Rows are points. Two turns around zero, p and q, are shown by what they do to some points. Where does a point land after both, in the order given? Backwards means that the second turn is done in reverse. Each puzzle has new turns, and all numbers are rounded.

Turn p:
[32 13 11] -> [30 18  9]
[ 17   7 -19] -> [ 13  11 -20]
[-27  -3   7] -> [-25  -9   9]
[-48  17  21] -> [-48   6  27]
[ 26 -34 -21] -> [ 29 -27 -26]
Turn q:
[ 18   2 -13] -> [ 19   5 -10]
[46  6 41] -> [39  7 48]
[18 27 22] -> [11 27 26]
[-33 -19 -16] -> [-28 -21 -22]
[-34 -11 -22] -> [-29 -13 -28]
[-15  -6 -13] -> [-12  -6 -15]
Where do these land?
p, then q: [ 19 -22  18] -> [ 25 -17  16]
p, then q: [ -9 -28 -15] -> [  1 -27 -19]
p, then q: [-37  26 -22] -> [-43  16 -21]
q, then p: [25  8 43] -> [21  7 45]
q, then p: [  2  16 -24] -> [ -3  20 -21]

Turn p:
[ 9 -7 33 -4] -> [11  1 33 -5]
[-7  7  2 21] -> [ 0 11 -1 20]
[ -1 -24  15  23] -> [  4 -14  20  26]
[ 24  -1 -35  -8] -> [ 15 -18 -34 -12]
[-21 -11  23 -11] -> [-21   0  28  -4]
[ -4  37 -39 -20] -> [ -9  21 -47 -24]
Turn q:
[ 18  -4 -20  14] -> [ 19   2 -19  15]
[-21 -18   7  -1] -> [-20 -20   2  -1]
[-28 -14  26  -1] -> [-25 -24  21  -5]
[48 29 -2 19] -> [51 27  7 12]
[-34   4  -3  -9] -> [-35   4   2   0]
[ -4 -20  10 -32] -> [-11 -15  -6 -34]
[ 20  22 -18  12] -> [20 25 -7 16]
Where do these land?
q, then p: [  3 -30  -4  -2] -> [ -6 -29  -7   0]
p, then q: [ -4 -22 -32   7] -> [-10 -21 -27  17]
p, then q: [-27   9  21  32] -> [-2  8 35 32]
q, then p: [ -4  23  14 -29] -> [-10  24  10 -29]
p, then q: [32 20  0 -7] -> [ 25  19 -12 -18]

Turn p:
[-21   4  -7   2  13 -21   0  -9] -> [-24   1 -12   4  12 -19   2  -1]
[14  8 12 -7 -3  9 14  4] -> [13 12 11 -9 -1 10 12  1]
[  6  -4  -9 -12  -1 -21 -15 -11] -> [  2  -6 -10 -12  -2 -24 -12 -10]
[ -8  -7   7 -11  13  10   0  10] -> [-7 -4 14 -7 14 10 -6  5]
[  0  16 -13  -4   5 -13  -7  -9] -> [ -5  12 -18  -6   1 -13  -7  -3]
[  1  -6 -13  -1  -2   4   6   2] -> [ 0 -9 -9 -5 -3  7  2  4]
[-19  25 -25  -8   0 -15 -32  -9] -> [-25  17 -25  -3  -8 -18 -33  -4]
[  8   3   2  10   9  16  -9 -10] -> [ 10   5  -4  11   9  13  -8 -12]
[ -3 -14  -2  16   2   0  15  21] -> [  1 -15   3  11   3   6  12  24]
[ 18  -9  29  12 -16  11   6  11] -> [ 26  -1  28  14 -10   8  12   2]
[  4 -16  20   2 -19  20  22  -1] -> [  9 -11  23   3 -12  20  24  -8]
Turn q:
[-21  -1  -9  21 -12  11 -11   5] -> [-26   1 -18  16  -8   4  -1   6]
[-14  -9  17   6  -3  -7  -5  -4] -> [-19  -2  14   3  -6  -6  -4  -6]
[-31  13   7 -29 -23 -16   3  -2] -> [-23  34   7 -30  -7  -5   9  -3]
[  6  22  14  12   8  18   1 -17] -> [ 9 11 10 22  2 25 -6 -9]
[18 19 15  3  3 16 -1 12] -> [17  7 13 13  1 15 -7 20]
[ 16   6   8   2 -10  -6   0   2] -> [ 13   5   9   5 -11  -6   3   5]
[  1 -16 -13  -7   3 -16  15  14] -> [  1 -13  -5 -15  11 -19  16   5]
[ 12  -9  -7 -23  23  18   3  -8] -> [ 18 -16  -3 -20  15  18 -13  -7]
[  8  -4  -5  -3  21 -14  -6  -4] -> [ 11  -6   0  -1  14 -14 -11 -11]
[ -1 -18 -16   6   6  -3   8   1] -> [ -2 -19 -12  -2   7  -7   9  -5]
[  4  -3 -12  12 -15  -1  -6   2] -> [  0  -2 -15   9 -14  -6   5   4]
Where do these land?
q, then p: [ -1 -12   8  -1   9   4  18  -7] -> [  0 -10  12  -2  12   7  10 -12]
p, then q: [ 10  23   0  -7   7 -18 -13  48] -> [  8  21   7   0   8 -25 -17  44]
q, then p: [  6  -4   9  15   3   7 -22  12] -> [  4  -9   5  21  -8  -6 -17  11]
p, then q backwards: [-20  -2 -11  -9   8   2  14   4] -> [-23 -10  -3  -4  -2   9   8  10]
p, then q: [  6 -10  -3 -10   4  -1  -2  -4] -> [  5  -7   1 -11  -1  -2  -6  -6]
q, then p: [-18  -6   1 -10 -22   7  20  -5] -> [-20   2   8 -16  -9  17  18  -3]
q, then p: [ 12  -1  -5  25 -18  -4  18 -13] -> [  9  -6 -11  12 -13   5  33  -3]
q, then p backwards: [  5  -1  -9  -7   5  12 -11  -7] -> [  8  -1 -14  -2   1  11 -10  -3]
q, then p: [  5  10  10  10  -1   9   6 -11] -> [ 8  7  2 14 -2 13  6 -7]
p, then q: [ -8   1   1 -14   0 -13 -43 -14] -> [ -9  15  -4   1 -14 -23 -29 -23]
q, then p: [ 2  0 -2  9  6 -4 14 -2] -> [ 3 -3 -3  4 11  1 13 -1]

Turn p:
[ -6   8   3   8  11   8 -18  15   4] -> [ -8  12   2   3   5   6 -19  16  -4]
[ -6  11   4  -8 -15 -10  48  16 -12] -> [  1   1  -5   3   3 -22  48   9 -18]
[  6  29   2  -9   2   2 -10 -11  11] -> [ 10  28  -1 -10   3 -10 -11  -8   7]
[ -9  -6 -17  -5 -12   2  25   8  -7] -> [  1  -8 -16  -2  -5   5  27   3 -14]
[  0 -19   1  12 -10  -5  -2   6  11] -> [ -5 -15  -3   9 -13   2  -1  11  13]
[  5 -15  -7  -1  12  -2   0   6   6] -> [  2 -16  -7  -1   9   5  -5   7   5]
[  1 -14   4  -3  10  -6 -18  -5  -5] -> [ -6 -14   8  -2   2   2 -19  -7   1]
[ 33   0   3  -2   1   9  -9 -11 -21] -> [ 29  -5  24   6   3   6  -9 -15  -6]
[ -8 -18   7  -1  -1  11  -4  -5   9] -> [-10  -8   6 -10  -6  13   0   4  12]
[ -9  16   3   0  -4  -7 -17  -5   3] -> [ -8  16  -2  -1  -8  -9 -15  -6  -1]
[ -7   7  -2   9   6  -1   6 -15   2] -> [ -7   9  -5   6   6   3   5 -13   7]
Turn q:
[ -8  24  22  -6  11 -21   6 -16 -13] -> [ -6  16  20 -14  18 -24  19  -5  -5]
[ -1  24  19  -9  -8 -12  10  -8   3] -> [  2  17  14 -11  -2 -14  23  -2   9]
[ -8 -10   3  18   7  -9  13 -11  28] -> [14 -5  6 29 14 -3  5 -7 17]
[ -7  -6 -10  -2  -7   9 -10   9  -4] -> [-11  -2  -8   0 -10   6 -14   2   1]
[  3  -2  -7  -5   9  14 -10   4   6] -> [  1  -2  -7  -7   5  16 -11  -2   4]
[  9   6 -17   2 -12   9 -19   5 -17] -> [ -1   9 -16 -12 -15  -1 -20   4 -13]
[ -1 -11  17  24   9   4  22  -1  18] -> [14 -2 15 32 10 12 14 -3  0]
[ 14   7  11 -11  -3 -15  -8  -2 -10] -> [  7  -2  11 -21  -4 -14   3   3  -7]
[ -3  -9  -4 -12  -9   8 -11  -2 -12] -> [-12  -7  -6 -10 -12   1  -8  -9  -5]
[ -3  -8 -12  -1   0   2  -4  19  -1] -> [ -9  -8  -7   2  -4   8 -11  15   1]
[  4 -15 -21   1   2  11  11   3   3] -> [  1 -13 -23  11   0  12   0   3  -2]
Where do these land?
p, then q backwards: [-10   1  -8  13  18   0 -17  -8  -6] -> [-17  -7  -7  10  11  18 -12  -2  -2]
p, then q backwards: [  6  -1  -6   6 -10 -12  15  12  -9] -> [  8  -9  -4   9  -6 -10  20  -3  -5]
p, then q: [ 11 -14 -11 -13  -3  -1  20  -4   4] -> [ 10 -23 -13   2   0   5  14   0  -2]
q, then p: [ 23   0  -7  -3 -17   9  11   2 -13] -> [ 19  -6  -4   2 -15   2  16  -3 -18]
q, then p: [ -3  -7   9   2  20   0 -24  -2 -18] -> [-14  -4  19 -11   7   1 -20 -12 -12]
p, then q: [ 11  -1   0  -1  -8 -14  11 -10  -8] -> [ 13  -8   0   9   1 -14   9  -5  -6]
q, then p backwards: [ -1   1  -8  -3 -17   7   7 -16   6] -> [ -2   4 -12   4 -14  -9   6 -15   6]
q, then p backwards: [-23   2  19  11   9  14   7   4  13] -> [ -3   2  15  26  11  15   3 -14  -7]
p, then q: [-23   2   3  -4   5   6 -14  20   3] -> [-28   7   2  -9  -4   4 -12  11   3]
p, then q backwards: [ 14  -9   2   1 -18  -9   0  -2   6] -> [  8 -10   1  -2 -18 -10   1  -2  12]
p, then q: [22  8 -6 -3 -4  4 -2 11 18] -> [ 21  -2  -3 -11  -5   5  -4  20   4]
q, then p backwards: [-28  18  14  -7  25  -4 -13  -6   3] -> [ -9  11  26  -3  32   5   0 -16   5]

Turn p:
[ -4 -11   8 -10   0   5  -7  -4   9   9 -13  16] -> [ -5 -17   8  -4   9  -5 -13  -1  -5   8   3  15]
[ -2  14   7  -2   8  -2   3   6  10  -2 -12  -9] -> [ -6   1  -4 -12  14  -2  -5   0   3  -6 -11 -10]
[ -8  15 -14  -1   7  16  -9  15   2   0  -2   8] -> [ -3   3 -11  -1   4  17 -17  15  -8 -11   3   1]
[  9   4 -12  12   1  -2  -8  -7   0  14   5   2] -> [ 5 19 -2  9 -2  0 -8  0 -2 12  3  4]
[  6 -12   3  -7 -12  -7  -5   9 -13  13   1   0] -> [  4  -6   9   0 -11  -3   7  16  -1  17  -4   4]
[-15 -12   9  11   9  14  -8 -12 -11 -13   6   3] -> [ -8 -11   8  22  -3  11   2 -17 -13  -9   2  -2]
[  9 -13  14   0  -3   3   3  -4  -3  -2  14 -11] -> [ 1 -3 16  5 -3  3 15 -7  8  7  7 -9]
[  9  15  10 -11   6  -4  10   5  13  -8  -9   2] -> [  4   0   2 -23  16  -6  -1  -1   3 -10  -2  -5]
[ -3 -10 -11  -7   0   6  12  -9  13  11   0 -13] -> [ -3  -6 -14   4   6   1   1  -5  21  13   7   2]
[ 10 -13  13   7  -6  -9   9   8   7  -5  10  -8] -> [ -2   2  16   3  -1 -13  14   3  15  -3   5  -9]
[11  9  7  7  5 -6 -8 13 -9 -2 10 13] -> [  6  13  14  -2   0  -1   3  12 -18  -6   3  -4]
[-10 -11 -13  -8   1  -7   4 -10   2  -7   3  -9] -> [  0 -11 -17   5  -9  -7   3  -9   6   3   6  -5]
[-7 15 -1  6 -9  1 -8 -2 -8 13  4 11] -> [ -9  14  -1  -3  -8   8  -3   4 -13   5  -4  13]
[ -6   4 -14   1  -3  -7  17  -1 -13  -9 -11  -7] -> [  9  -2 -20   1  -6  -3  11  -1   5 -10 -15   3]
[  2   6  -8   3  -5  -1  -5  -8  -1 -12  -7   1] -> [ 8  3 -4 -1 -9 -1 -9 -9  0 -8 -5  1]
Turn q:
[-13  -3   6 -11   4  -5  -5   1  10  13 -12 -11] -> [ -8  -1   8   0   3  -8 -13  -5   4   0 -18 -13]
[  5  -6   8  -9  12  -2 -15  12   5  -9  -1   5] -> [ 10   2   0   4   7   2 -21   7   9  -8   6  -4]
[ -5  -6 -10 -12 -11  16  -6 -10 -11  -2   0   6] -> [ -6   5  -5  -4  -4  24   3  -9  -9  -2   3 -10]
[-11  -1 -10  -9 -10  -8   4  12  -6  -6  -1 -11] -> [-10   2  -9 -15 -14  -6  -6   7  -4  -4  -3  -7]
[  8  -5   8   8 -15   2  13   3   9 -11   6  -6] -> [  6  -2  15   1 -18  -2   9  10  -2  -7   4   8]
[  5   2 -15   7   4  10  -5  -8   2  -8  14  -8] -> [-4 15 -7 12 -4  2 15  2  5  0 12 -4]
[ 11  17  -5  10 -12   2   9  -3  -9  13   6   9] -> [ 11  -1  -4  -7   1   0  18  -4 -12  20   2   8]
[-16  16   6  -8   4  -3  -7 -11   7 -12   8  11] -> [-12  13   4   7   0   2 -19  -9  -5  10  10  12]
[  1 -12   4  -8  -9 -11   3  -5 -11  11  -8 -12] -> [ -3 -19   1  -8  -5  -7   2  -9  -6  -6  -5 -15]
[ -8  13   8  13   1  16  -1   3  -4 -11  10   3] -> [ -4   8   0  14   2   7   1  16 -13   7   5  12]
[  5  -3 -11  16   9 -10  -4   0   4   9 -11   5] -> [  8  -3 -14   4   8  -8   7  -8  13  -3 -11   8]
[  8 -12   8   4  11   1   7   8   2   4   5  12] -> [  8 -13   5   0   8   7   0   9  15   1   4   6]
[ 11  -1   4  -2  13  -7   8  -2   3   9 -16  -2] -> [  5  -6   7  -7  17 -12   3  -6   7  -7  -6   0]
Where do these land?
q, then p: [ -6   6  -8  -5 -12   5  -3 -23   3  -3   2  -4] -> [ -8   7  -6  -2  -8  11   9 -18  -2   1  -8   9]
p, then q: [-10  -2  -2  -7   8   5 -10   6  -4  -5  -4 -10] -> [ -5  -1  -7   5  -4   3   5   6   1 -11  -7 -13]
q, then p: [10 48 -6 -8  1  3  1  7  6  0  3  5] -> [  8  24  -7 -24  10   5   8  10 -26  19  -4  -1]
p, then q: [ -1  -7 -12   5   9  -3  19   2  -3  -3   0   8] -> [ 3  2 -8 -6  0 -3  9  4 12 -3 10 16]
p, then q: [-14   0  -5  13  -3   0   5  10  -6  -5 -11   6] -> [  1   3 -13  -4  -2   4  -5   5  -2 -13  -6  17]
q, then p backwards: [  9  -2   5  -7   9 -10 -12   3  -6   4 -11  -5] -> [  5  -1  -3  -3  16  -5  -1   0  10 -12 -11  -2]
q, then p backwards: [  5   8  -1  15 -11   0 -10   8   4  16  14  -3] -> [  9 -13 -12  -1   0 -12  -3  -3 -18  11   0 -10]
p, then q: [-13  -9   8   3  -1   6  -5 -25  -4  -8   3   0] -> [-12 -11   2  14  -5  11  11 -17  -7  -3   0   5]
p, then q: [ 8  0  5 -5 -5 -4 27 -6  8 12 -4 -1] -> [ -3   3  14 -13  10  -3  -3  -9  20   8   1  10]
q, then p: [  7  -9   1  -7 -10  10  -6   3  -8   2   2   1] -> [ 7 -3  4  3 -3 15  3  1 12  2 -1 -6]
q, then p: [ -1  -1  -3   1   8   9  -3   6   9  -1 -10  10] -> [  3   1   1  -4  13   4 -14   0  -3  -8  -1  -1]
p, then q: [-11  -5   4  -4   7 -11  -5   3  -7   2  28   6] -> [-14 -15  -6  -6 -12  -3   9  12  -9  15   8  -2]
p, then q: [ 8 -9  6 -8 -2 11 -6  8 -4 -4 -8 -8] -> [  9  -5  11   7   0   4  -1   7   4 -11  -7 -10]
q, then p: [  4  -6   2  -1  -7 -12   4   7   6   1   4   3] -> [ 2 -3  9 -7 -6 -8 -4  2  7  6  6  3]
p, then q: [  4 -11   5  15   8  -9   3  -9   5  -9  -6  -8] -> [ -2  -5   2  11   1 -19   4 -10   2  -9   0  10]
